Every row gives one point. Each copy is the shape, with its points in the same order, turned, moved and blurred by noise. Is it also mirrored, or only turned?
In the rows, 128 means zero.

Shape (9 x 3)
| 204 | 159 | 150 |
| 131 | 144 | 113 |
| 168 |  95 | 146 |
| 152 | 124 | 175 |
| 114 | 113 | 130 |
| 163 | 152 | 170 |
| 126 | 137 |  82 |
| 107 |  94 | 191 |
| 140 | 127 | 114 |
Copy 1 (9 x 3)
| 175 | 149 | 196 |
| 157 | 115 | 127 |
| 116 | 164 | 165 |
| 122 | 117 | 179 |
| 124 | 110 | 117 |
| 146 | 114 | 194 |
| 170 | 128 | 101 |
|  69 | 102 | 162 |
| 153 | 139 | 121 |
Copy 1 is: mirrored
Copy 2 (9 x 3)
|  52 | 154 |  76 |
| 116 | 152 | 130 |
|  98 |  98 |  90 |
|  67 | 105 | 119 |
| 121 | 110 | 141 |
|  54 | 129 | 117 |
| 146 | 160 | 127 |
|  82 |  62 | 156 |
| 118 | 137 | 117 |
Copy 2 is: mirrored
Copy 3 (9 x 3)
| 113 | 193 |  82 |
| 162 | 135 | 116 |
|  96 | 119 |  97 |
|  97 | 141 | 131 |
| 140 | 101 | 133 |
| 111 | 174 | 130 |
| 184 | 115 | 105 |
|  91 | 109 | 173 |
| 147 | 123 | 106 |
Copy 3 is: mirrored

Shape (9 x 4)
|  85 | 179 | 107 | 124 |
| 161 | 150 | 135 |  89 |
| 110 |  87 | 138 | 149 |
| 116 |  83 |  86 | 167 |
| 101 | 164 | 121 | 153 |
| 173 | 110 | 176 |  99 |
|  81 | 166 | 149 |  85 |
|  90 | 145 | 135 | 141 |
| 114 | 113 | 103 | 135 |
Copy 1 (9 x 4)
|  50 | 142 | 133 |  96 |
| 132 | 162 | 106 | 104 |
| 120 |  97 | 140 | 159 |
|  88 | 119 | 126 | 201 |
|  66 | 114 | 114 | 104 |
| 181 | 132 | 111 | 117 |
| 104 | 138 | 166 |  69 |
|  81 | 107 | 137 | 109 |
|  91 | 132 | 132 | 156 |
Copy 1 is: mirrored
Copy 2 (9 x 4)
|  82 | 173 | 116 |  94 |
| 147 | 110 | 157 |  71 |
| 113 | 121 | 157 | 168 |
| 109 | 117 | 105 | 189 |
| 108 | 173 | 123 | 121 |
| 157 |  91 | 195 | 107 |
|  78 | 147 | 172 |  71 |
| 100 | 158 | 151 | 126 |
| 113 | 125 | 122 | 138 |
Copy 2 is: only turned

Shape (12 x 8)
|  82 | 115 | 131 | 132 |  69 |  71 | 125 | 182 |
|  73 |  63 | 114 | 166 |  74 |  79 | 142 | 152 |
| 156 | 131 | 171 | 117 | 104 | 134 | 133 |  80 |
| 124 | 142 |  88 | 143 | 116 | 131 |  70 | 110 |
| 150 | 151 | 158 |  71 | 148 | 123 | 126 | 116 |
| 123 | 139 | 107 | 113 | 146 |  94 | 161 | 190 |
| 123 | 162 | 157 |  92 | 130 | 133 | 146 | 157 |
| 123 | 151 | 164 | 127 | 160 | 126 | 125 | 158 |
| 163 |  64 | 166 | 155 |  73 | 105 |  98 | 123 |
| 114 | 146 | 121 | 147 |  81 |  70 | 150 | 164 |
| 163 | 132 | 140 | 136 | 130 | 186 | 105 | 118 |
| 139 | 133 | 125 | 170 | 137 | 135 |  81 |  88 |
Copy 1 (12 x 8)
|  98 | 107 | 162 |  57 |  62 | 119 |  94 | 131 |
| 107 |  70 | 135 |  83 |  51 | 138 | 115 |  90 |
| 157 | 156 | 180 | 153 | 113 |  83 | 160 | 117 |
| 109 | 123 | 130 | 172 | 125 | 116 |  79 | 151 |
| 158 | 154 | 186 | 114 | 165 | 105 | 149 | 167 |
| 132 | 139 | 118 |  49 | 130 | 145 | 123 | 165 |
| 132 | 181 | 173 |  87 | 135 | 133 | 145 | 158 |
| 158 | 174 | 165 |  95 | 144 | 142 | 107 | 136 |
| 186 |  97 | 171 | 140 |  48 | 105 | 121 | 118 |
| 112 | 135 | 126 |  65 |  76 |  95 | 109 | 138 |
| 159 | 174 | 155 | 181 | 112 | 149 | 137 | 148 |
| 154 | 145 | 135 | 187 | 129 | 110 |  89 | 115 |
Copy 1 is: mirrored
Copy 2 (12 x 8)
| 132 | 106 | 170 | 156 | 105 | 142 |  34 | 115 |
| 139 |  67 | 147 | 170 | 112 | 177 |  53 |  74 |
| 127 |  96 | 119 |  97 | 107 |  93 | 159 | 112 |
| 100 | 124 |  60 | 136 | 118 | 142 |  98 | 145 |
| 131 | 134 | 132 |  67 | 148 |  99 | 127 | 138 |
| 164 | 152 | 155 | 138 | 180 | 141 |  75 | 128 |
| 136 | 153 | 168 | 105 | 140 | 121 | 122 | 147 |
| 102 | 143 | 153 | 126 | 169 | 114 | 123 | 133 |
| 121 |  24 | 121 | 148 | 115 |  92 | 103 | 117 |
| 155 | 136 | 150 | 167 | 111 | 118 |  61 | 102 |
| 114 | 104 | 102 | 131 | 140 | 123 | 171 | 166 |
|  85 | 108 |  65 | 142 | 133 | 121 | 135 | 116 |
Copy 2 is: mirrored
Copy 3 (12 x 8)
|  59 | 118 | 156 | 131 | 120 |  91 | 129 | 188 |
|  48 |  80 | 124 | 173 | 132 | 103 | 163 | 172 |
| 173 | 104 | 124 | 124 |  96 |  96 | 148 |  94 |
| 108 | 148 | 102 | 161 | 105 | 131 |  74 | 105 |
| 165 | 135 | 104 |  73 | 127 |  93 | 122 | 103 |
| 109 | 163 | 105 | 108 | 169 | 106 | 142 | 180 |
| 137 | 153 | 140 |  75 | 130 | 116 | 139 | 133 |
| 145 | 140 | 154 | 103 | 169 | 121 | 123 | 127 |
| 145 |  45 | 126 | 165 | 100 | 109 | 120 | 155 |
|  97 | 150 | 141 | 152 | 122 |  77 | 145 | 185 |
| 175 | 125 | 109 | 136 | 106 | 171 | 115 | 106 |
| 147 | 126 | 116 | 179 | 129 | 125 |  95 |  85 |
Copy 3 is: only turned

Shape (14 x 9)
| 116 | 129 |  93 |  94 | 128 |  68 | 125 | 128 | 109 |
|  64 | 167 | 118 | 128 | 101 | 165 | 108 |  75 | 162 |
| 167 | 124 | 119 | 120 |  55 | 127 | 161 | 148 | 158 |
|  54 | 158 | 130 | 141 | 152 |  68 | 131 | 164 | 168 |
| 108 | 141 | 154 |  91 |  90 | 114 |  95 | 147 | 106 |
| 113 | 138 | 138 | 137 | 172 |  97 | 143 | 107 | 144 |
| 145 | 162 | 104 | 125 | 158 | 114 |  91 | 152 | 114 |
| 128 | 115 | 169 | 118 | 124 |  81 | 172 | 117 | 137 |
| 121 | 127 | 151 | 121 | 113 | 105 |  99 | 121 | 205 |
| 146 | 105 | 136 | 148 | 106 | 117 |  95 | 141 |  88 |
|  98 | 117 | 146 |  97 | 188 | 132 | 120 | 118 | 107 |
| 110 | 161 | 144 | 132 | 149 | 171 | 163 |  84 | 220 |
| 121 | 109 |  89 | 168 |  69 | 182 | 101 | 154 | 154 |
|  90 | 102 | 190 | 137 |  86 | 139 |  95 | 177 | 120 |
Copy 1 (14 x 9)
| 134 | 109 |  95 |  70 | 104 | 119 | 134 | 130 | 154 |
|  86 |  95 | 120 | 187 | 129 | 167 | 112 | 148 | 116 |
| 164 | 179 | 128 | 118 | 142 | 153 | 120 | 197 | 171 |
|  78 | 122 |  64 | 131 | 133 |  95 | 103 |  97 | 198 |
|  84 | 161 | 111 |  79 | 110 | 159 | 119 | 143 | 132 |
| 109 | 112 | 129 | 134 | 146 |  85 | 138 | 101 | 161 |
| 136 | 143 | 102 | 102 | 138 | 152 | 128 |  69 | 121 |
| 114 | 137 | 151 |  92 | 137 |  91 | 135 | 157 | 180 |
| 108 | 147 | 149 | 155 | 105 | 156 | 127 | 118 | 199 |
| 139 | 176 | 138 |  95 |  94 | 122 | 100 | 131 | 101 |
|  80 | 139 | 129 | 113 | 132 |  94 | 171 | 100 | 110 |
| 111 | 124 | 155 | 213 | 184 | 140 | 163 | 133 | 175 |
| 153 | 194 |  95 | 184 |  98 | 165 |  97 | 157 | 110 |
|  58 | 222 | 119 | 113 | 103 | 126 |  96 | 150 | 127 |
Copy 1 is: mirrored
Copy 2 (14 x 9)
| 104 | 148 | 149 | 155 | 121 | 131 |  85 |  88 | 126 |
|  80 |  83 | 160 |  68 | 120 | 160 | 166 |  98 | 169 |
| 158 | 147 | 122 | 129 |  66 |  95 | 150 | 137 | 148 |
|  60 | 137 | 187 | 138 |  99 | 193 |  87 | 158 | 153 |
|  78 | 168 | 107 |  95 | 129 | 121 | 119 | 118 | 144 |
| 103 | 112 | 185 | 144 | 149 | 156 | 119 | 143 | 117 |
| 123 | 143 | 119 | 145 | 166 | 177 | 106 | 119 | 149 |
| 102 | 143 | 181 | 140 | 122 | 100 | 128 | 160 | 105 |
| 128 | 125 | 175 |  75 | 119 | 131 |  99 | 161 | 170 |
| 108 | 122 |  79 | 136 | 141 | 116 | 106 | 141 | 125 |
|  91 | 138 | 154 | 109 | 171 | 168 | 118 | 121 |  78 |
| 142 |  92 | 216 |  76 | 122 | 172 | 186 | 153 | 148 |
| 145 |  80 |  72 |  87 |  70 | 161 | 134 | 138 | 155 |
|  67 | 147 |  83 |  75 | 110 | 133 | 118 | 184 | 127 |
Copy 2 is: mirrored
Copy 3 (14 x 9)
| 120 | 108 | 102 |  90 | 159 |  92 | 182 | 128 | 139 |
| 143 |  88 | 123 | 138 | 107 | 189 | 126 |  73 | 141 |
| 180 | 128 | 156 | 120 |  97 | 111 | 147 | 186 | 113 |
|  76 | 155 |  53 | 116 | 126 | 159 | 167 | 129 | 120 |
|  96 |  88 | 146 |  82 | 137 | 138 | 135 | 158 | 144 |
| 106 | 162 | 109 |  98 | 126 | 115 | 149 |  81 | 113 |
| 128 | 140 | 101 |  79 | 178 | 112 | 104 | 125 | 142 |
| 102 | 153 | 150 |  91 | 100 | 104 | 181 | 123 | 102 |
| 126 | 135 | 101 |  96 |  59 | 133 | 128 | 129 | 154 |
| 104 | 132 | 165 | 118 | 156 |  93 | 118 | 148 | 162 |
|  74 | 111 | 120 |  88 | 145 | 101 | 117 |  74 | 100 |
| 161 | 148 | 111 | 115 |  59 | 164 | 111 |  64 |  81 |
| 158 | 109 | 132 | 186 | 119 | 127 |  80 | 164 | 146 |
|  54 | 113 | 159 | 127 | 107 | 142 | 104 | 176 | 138 |
Copy 3 is: mirrored
Copy 4 (14 x 9)
| 140 | 163 |  90 |  90 | 147 | 104 | 104 | 151 |  99 |
| 107 | 156 | 131 | 134 | 150 | 199 |  99 |  75 | 136 |
| 165 | 147 |  42 | 125 | 100 | 153 | 165 | 138 | 174 |
|  95 | 178 |  87 | 159 | 127 |  75 |  60 |  96 | 118 |
| 151 | 148 | 129 |  73 |  91 | 133 | 111 | 117 | 137 |
| 107 | 154 | 130 | 143 | 167 |  97 | 137 | 124 | 110 |
| 136 | 124 | 122 | 105 | 160 | 118 |  76 | 176 | 160 |
| 128 | 164 | 109 | 119 | 124 |  79 | 173 | 120 | 129 |
| 153 | 139 |  90 | 139 | 151 | 109 | 112 |  65 | 165 |
| 181 | 124 | 140 | 114 | 103 | 135 | 117 | 161 | 125 |
|  94 | 107 | 160 | 100 | 144 | 109 | 121 | 122 | 104 |
|  78 | 128 | 104 | 171 | 177 | 155 | 156 |  75 | 175 |
| 169 |  97 |  94 | 173 | 104 | 197 | 107 | 138 | 155 |
| 158 | 123 | 144 | 135 |  46 | 126 | 108 |  92 | 146 |
Copy 4 is: only turned
